Each row of a before or after table is a point. The points were changed in one or more steps. Then noise was added and the rows were shuffled. The steps act on how far a point lies along the listed directions, d1 being the first. Write out the steps. A step turns or swaps two directions, mirrors them in a line or flattens them onto one, adds a multiple of one to another, or multiplies one. Angles are multiples of 10 degrees, from the lower direction toward the higher: turns from -170 to 170, lines from 10 to 170 but not 90. Use the fewest steps. Two steps may share a direction if one is a turn and the other turns, adds or multiplies; they go together, in the order done. Otherwise the lowest direction goes first.

Directions:
(1): -24 -31
(2):  31 -24
Before, 8 rows:
0:   1   4
1:  -2   8
2: -13 -26
3:  19  -4
4:  13   1
5:  26  -7
6:  15   1
7:   8   3
After, 8 rows:
0:  60 -25
1:  44 -15
2:  15   2
3:  28  -4
4:  -9  15
5:  32  -5
6:   0   8
7: -17 -45
Steps: multiply d1 by 1.6; multiply d2 by 2.5

Directions:
(1): -43  -1 -23
(2): -23  -3  43
(3):   2 -48  -2
Before:
0:  33  10  -5
1:  18 -30  -5
2: -11 -60  18
3: -23   0  13
4:   6 -12  19
5: -11 -48 -34
6: -11 -21  -4
7:  34  -1 -15
8:  23   8  14
9:  -1 -13 -32
10:  29   3 -21
After:
0: -49  24 -25
1:  -2 -28  -2
2:   9 -28 -21
3:   6  23 -30
4: -21  -1 -42
5: -13  42 -50
6:  13 -14 -32
7: -13  20 -10
8:  -6  11  25
9:   9 -16 -37
10: -18 -10  -1
Steps: turn d1 and d3 by -110 degrees; add -0.5 times d1 to d2

Directions:
(1):  -1  44  32  -3 -41   5
(2): -32  33 -39  21   2 -25
(3):  10 -32  -1  28 -41 -33
(4): -34  -7  42  -4  22 -35
(5):  39  17  -8 -31   8 -42
(6): 30 17 17 50 27  0
Before:
0:   6 -33 -23  -1  12  17
1: -16  16  37 -12 -30 -15
2:   3 -21 -18  -8  11  26
3:  -6  -1  10  29 -13 -26
4: -11 -52   4  11 -14 -13
5: -45   8 -42  36  26 -56
6:  18 -26  -8   5  22   5
7:  28  -5   2  -4 -47  -9
8:  27   3  17  26 -30   3
9: -11 -27   2 -16  29   1
10:  34 -35 -25  18  -6  -5
11:  -3  -9 -30  -9  14  31
After (12 x 6):
0: -38  -9 -53 -60   7 -23
1:  23  -7 -17   5  29 -20
2:  24 -22 -20  -3  23  -1
3:  29  12 -34 -16  41   6
4: -10  39   4  18   4  29
5:  13 -31   6   0  26 -26
6: -26  18  51   0 -16  18
7: -30  25  -3 -10  12   7
8:  20 -27 -23   1 -11   3
9:  24 -25 -14   2   9   5
10:  -5  -5  14 -18  50  16
11:  13  31  13 -13   9  35
Steps: add -0.7 times d1 to d5; add -0.3 times d2 to d4; turn d2 and d6 by -70 degrees; multiply d3 by -1

Directions:
(1):  38 -43 -30  -4 -22  16  14  33
(2):   1  30  25 -33  12  27  -2  53
(3):   7  37   0  23 -43 -37  23  23
(4):  59  -2  33  -9  16 -31 -19 -10
Before (14 x 8):
0: -16  -8  -7  18  -8 -29 -13 -39
1: -11   6   5  -6  24  13 -17  -1
2:   0 -13   4  -5  17   4 -11  -5
3:  15   6   5   3  -5  -6   5  23
4: -60   5 -18   4   9  40   9 -10
5:   5 -11  -9  11   0  -9  -8 -32
6: -22   5   8  -9  13  21  -8 -13
7:  19 -32  -7  -8  14  12  -2  17
8: -32  14 -11  17 -17  -3  -3  -6
9: -19  16  -8  16 -12  -6   5  -5
10:  -5 -13   2   1  14   2  -5   2
11:  -4   2  -3  -4  25  -1 -13 -22
12:  12  25   4  12 -19 -30  10  20
13: -31   0 -11   6   9   7  -7 -22
After:
0:  22 -37 -14 -10  13  14  -6   8
1: -12  16 -10  10 -19  -5   9  14
2:  -4  21  -4  14 -12 -13   1  10
3: -45  29 -21  16 -26  18  30  20
4:  -1 -10 -18   2  -9  16   5  14
5:   8  22  -5   8  -8 -22   5   5
6: -18  13  18   4  26 -13 -11 -17
7: -10  -8 -21   2 -19  16   0  19
8:  -3  13  10   8  -1 -18  -2  -1
9:  13   8   3   1  -4 -10  -5  -4
10:  13  -7  -3  -1 -18 -14  -6  13
11:   7 -16   0  -2  15   7  -6  -1
12:  -9  20   1  10 -26  -4  12   8
13:  -9   6   6   9   4 -13   0   6
Steps: turn d1 and d3 by -130 degrees; flatten d2 and d4 onto the line at 100 degrees

Directions:
(1):  -5  -5  31  49  35 -27 -29 -12 -21 -28 -32
(2):  59  19  23  43 -12  10  22  -8  14 -10  36
(3):  -6  19 -26  23 -45  20   0  35   6 -43 -37
(4): -37  -1  53   7 -26  41   4   5 -41   9  15
Before (11 x 11):
0: -32  -5   4  -9  11  -2 -17  -2 -10   8 -13
1:  17  11 -13  35 -14  -3  -2   6   8 -29 -16
2:   9  -4  -5   3  -8   3   2   9   8 -10  -2
3:  13   2  -9  -5  -1  -3  14   1   9  11   7
4:  24   9  32  34  21  -8  -3 -24  -3  -7  11
5: -38  -8  13  -7  19  -1 -13   1 -21   3 -22
6: -32  -1  18  12 -11   7 -14   9 -17  -7 -25
7:  13  -5  19  20   5  -1   3  -3   0 -14  12
8: -36 -15  -2   5   9  -6  -8   4 -18 -15 -37
9: -27 -19   7 -34  19  -3  -9  -5  -5  19 -11
10:  -7   3  35  24  14   3   3  -5 -20  -4  -8
After, 11 rows:
0:  26   6 -10  14  26 -23   6  -6  15  -8 -12
1: -43 -23  -2 -40  23 -10 -19  -1  -8  14 -30
2:  59  18  -3  21  10  -9  15 -20  30  -4  27
3: -35  -8 -19 -22  20 -16 -23   0   0   7 -26
4:  29  14 -20  17 -26   8  15   6  18 -12   9
5: -16  -5 -19   0  13 -25 -21   5   7  -9 -39
6:  34  -1   4  19   4  -5  11  -3  17 -14  19
7:   7  -4   4   4 -11   8   4   7   3  -7   4
8: -34 -12 -26 -27  32 -24 -18   2   0   3 -38
9: -33 -20 -42 -28  15 -21  -6   7   3  -5 -41
10:   4   3  14   5  -9  10  14   2  -6  10  12
Steps: turn d1 and d4 by -100 degrees; multiply d2 by 1.6; multiply d3 by 0.7

Directions:
(1):   8 -28  17  11 -39 -20  30  17  -9  14  54 -42
(2):  16  14  -9 -48  59 -15   9   6 -17   4   7 -48
(3): -38 -43   7 -32  -9   9  47 -27  16 -15 -36 -14
Before (14 x 12):
0:   6  22 -13 -34  60  -1 -14 -22  -4 -11 -27  -5
1:  28  19   0 -11  24  -4  -9  29 -21   3  19 -15
2: -13 -35  16   3 -24   1  17   3   0   3  10 -26
3:  34  34  -2  39  -7  -9 -26  17 -11  -2  35  12
4:  -6  22   0  15   2  -3  -2   5  -3   6  -2  12
5:  -9   5 -15 -34  31   0   4 -19   7 -13 -48   2
6:  -7 -21   1 -36  12  -9  36  -4 -13  -3  -9 -29
7:  13  -3  11 -39  32 -34  32   6 -15   3  25 -54
8:  14   5   5  -3  39 -22  -6  12 -17   8  23 -18
9:   3  -3 -14 -26  30  -8   1   5  -3   2  -7 -15
10:  -3  -6  -3 -24  -5 -27  19   6  -4   3  10 -42
11:   9 -15  15   7 -15  -5  26   1  -4   4  38  -8
12:  -2  21 -10  -7  39   9 -29  -7   3  -6 -30  28
13:  -2  -6  -2 -15  16   0  26 -22 -14  -2 -11 -19
After (14 x 12):
0:  -7  21 -12 -13  47  11 -28 -11   5  -8 -39  29
1: -14 -14  -1 -22 -15 -20  24  -1   4  -2  -6 -30
2:  -3  25  -2   9  12  -4  -3   4  -5   6  -3   8
3:  38  45 -10   8  34 -10 -26  14 -17  -5  21  -3
4:  -8 -37  19  17 -41  -2  15   9   0   7  24 -25
5:  13  16  -7 -34  47   6  -2  13 -13  -9 -16 -10
6: -18  -4 -11 -23  10   5   7 -23  14 -16 -54  15
7:  10 -14  16   7 -16  -6  26   2  -4   5  40  -8
8: -11 -13   0  -6  -1   5  28 -27  -7  -5 -19  -7
9: -14  12 -15 -42  59  11  -8 -38   8 -21 -57  12
10: -10 -11 -14 -29  27   1   5  -7   6  -5 -28  -3
11: -19 -33   4 -22 -13  -2  40 -12  -3  -8 -18 -11
12: -13 -17  12 -46  26 -17  41 -16   2 -11 -15 -32
13:  -2   2   0 -23  56 -13   1  -4  -8  -3 -11 -11
Steps: turn d2 and d3 by 40 degrees; add -0.7 times d2 to d1

Directions:
(1): -30 -24  21  12  38 -20  11 -26  -3  38  16  -6 -27  29
(2): -17 -11  -6 -13  34  60 -16  15 -26  17 -21   8 -10 -22
(3): -16 -11 -29  14  -7   5  -9  17  53  12 -26 -48 -15   1
Before, 14 rows:
0:  -2   4 -19  15 -27 -24  -7  14  60   1 -19 -29 -19  -2
1: -12  10  11 -14  10  31   2   4 -12   9  -3  19  -2 -14
2: -27 -13   1  20  28  -6  11  -2  16  25  17 -27 -22  10
3: -12  -6 -14  -4  -9  -6   6  -1   8  -5   7  -3   3  -1
4: -29 -19  -7   7  44  17  -2  -7 -18  26  -4   8  -8  -5
5: -12  -7 -10  -1  -2   9  -7  -2  20   9   3 -11  -8   9
6:  10  11 -18  -3  -5   3 -13   9  24 -10 -14 -19  -9  -5
7:   5   8  -7  -1 -37 -37  16  -6   4 -19  15  -9  23   5
8: -20  -4  17  26   8 -37  14 -16  22  14  15  -8 -13  28
9: -10  -5 -20  -1  -1  26  -1  34  37  -6 -27 -36   0  -9
10:  -3   2  17 -13 -12 -45   9 -16  -1   3  25  21   5  16
11:   2  18  21 -14  -2 -18  17 -18 -39  -6  30  38  14  17
12: -24 -26  16  14  36  -6   8 -23  -3  32  19 -14 -22  14
13:  -4   6 -32   1 -16  24 -23  35  35  -9 -34 -40   3 -16
After (14 x 14):
0:  -9   4  23   5  19   4   5  -8 -24   3  12  27   0   3
1:  -9 -15   5  10  15   1   3 -11   4  13  11 -14  -8   1
2: -11  -6  -5  -8   6  25 -10  -2  -1   8   3   4  -5   2
3: -13   9  -3   4 -16  -5   6   4  39   6  -6 -17  -6   1
4:   6   7  -6 -13  18  23 -14   4  -9  -1  -9   3 -11 -11
5:   1   5   9 -15  -9  -7  14 -10 -43 -11  21  22  23  -5
6: -14  -2 -11 -12  21  51 -24  26 -14   6 -26  -8  -3 -21
7: -15  -9  -6 -13  26  50  -2  29  -2   3 -22 -10  -2 -16
8:   1   6  17 -19 -12 -34   7 -13 -13  -2  24  30  10   9
9:   5  20   6   1 -29 -49  21 -16   7 -12  25   6  13  29
10: -16  -4   1   7  27  19   5   8  -8  13  13  -7 -10  -8
11: -20 -12 -26  19  10  -9  -1   2  29  12 -11 -22  -3   0
12:  -5   2  10 -18  26  41 -14   9 -37  11 -11  38 -16 -29
13: -12  -7  -9  -9   1   5   5  -2  -9  -3   8   9   4  -5
Steps: multiply d1 by 0.4; swap d2 and d3
